Every row gives one point. A path goes straight from each point to the next, and from the last back to the first. The post is the endless flat space through its rows: a point in 2 columns, a line in 3, a plane in 4, and so on, so that a path can go around it. How many times does the path go around the post? Going back the other way cancels.
In the rows, 128 means zero.

Post (2 x 3):
[[101 139 151]
 [177 146 100]]
Path:
[[ 93 127 180]
 [144 121 127]
 [ 95 141 130]
 [108 169 115]
 [176 148  78]
 [197 115  92]
 [234 116 120]
 [167 149 123]
 [140 173 106]
 [157 163  52]
 [144 140 104]
 [247 182   7]
 [ 88 138 135]
 [106 148 120]
 [165 185  86]
 [169 154  78]
 [ 85 125 134]
 [ 65 148 155]
 [141 182 114]
 [100 127 184]
 [100 123 170]
 [175 140  84]
 [ 81 157 123]
 [143 194 103]
 [160 151 126]
 [ 96 182 146]
 [114 165 125]
 [140 172 138]]
Times around: 1

Post (10 x 11):
[[192  65  70 137 122 149  75 128  94 164 126]
 [107  69 137 132 121  89 139 113 160 152  85]
 [151 183 120 152 135  96 108 156 131 120 114]
 [ 91 102 118 185  89 138 175  81 159 169  82]
 [191 127 151 112  91 162  94 170  53 152 140]
 [ 78  90 113 171 156 106 207  97 171 142 117]
 [ 83 106  63  98 130  72 174 109 159 152 105]
 [208 141 143 131 109 155  85 181 127 166 127]
 [107 148 140 150 104 104  99 159 147 140 155]
 [155 132 134 125 124 182  69 149 103 144 125]]
Path (25 x 11):
[[ 83  45 185 140 124 180 140  69 130 160 157]
 [161 135 103 164 184 125 100 140 101 157 124]
 [ 94 120 118 157 106 158 135 135  78 145 151]
 [165 120 172 170 151 202 152 175 110 103 144]
 [189 180 150  67  26 126  89 149  37 136 127]
 [200 161  68 151 118 125 163 130 108 187 176]
 [ 77 122 132 170 156  87 207 120 131 129 107]
 [152 137 137 119  94  60 194 178 147 147  63]
 [155 128  39 103 128  88  93  99 162 105 107]
 [153 110 102 133 112 115 159 117 116 168 156]
 [118 178 109 141 119 169 103 115  85 144  83]
 [147 102 141 144 115 165  93 160 135 177  97]
 [142 144  33 157 138 140 113  87  68 146  97]
 [113 155 183  89 112 208 181 135  41 167 165]
 [218 198 175 136 181 171 119 215 104 143 130]
 [ 85  63 137 187 179 180 155 132 149 122 138]
 [195  61  84 174 152 145 123 146 173 142 169]
 [181 150 140  80 187 159 155 126 170 137  91]
 [107  30 129 152  57  87  43  77 127 127 161]
 [ 88 135 158 132 107 120 144 150 109 106 141]
 [ 83 141 149 227  92 249 152 113  68 174 110]
 [107 236 120 137 120 113 154 151  94 156 132]
 [138  90 101 191 153 114 120 147 158 173 115]
 [123 101 109 197  69 149 143 153 123 132 170]
 [152 104 110 138 101 144 119 127 127 141 123]]
Times around: 3
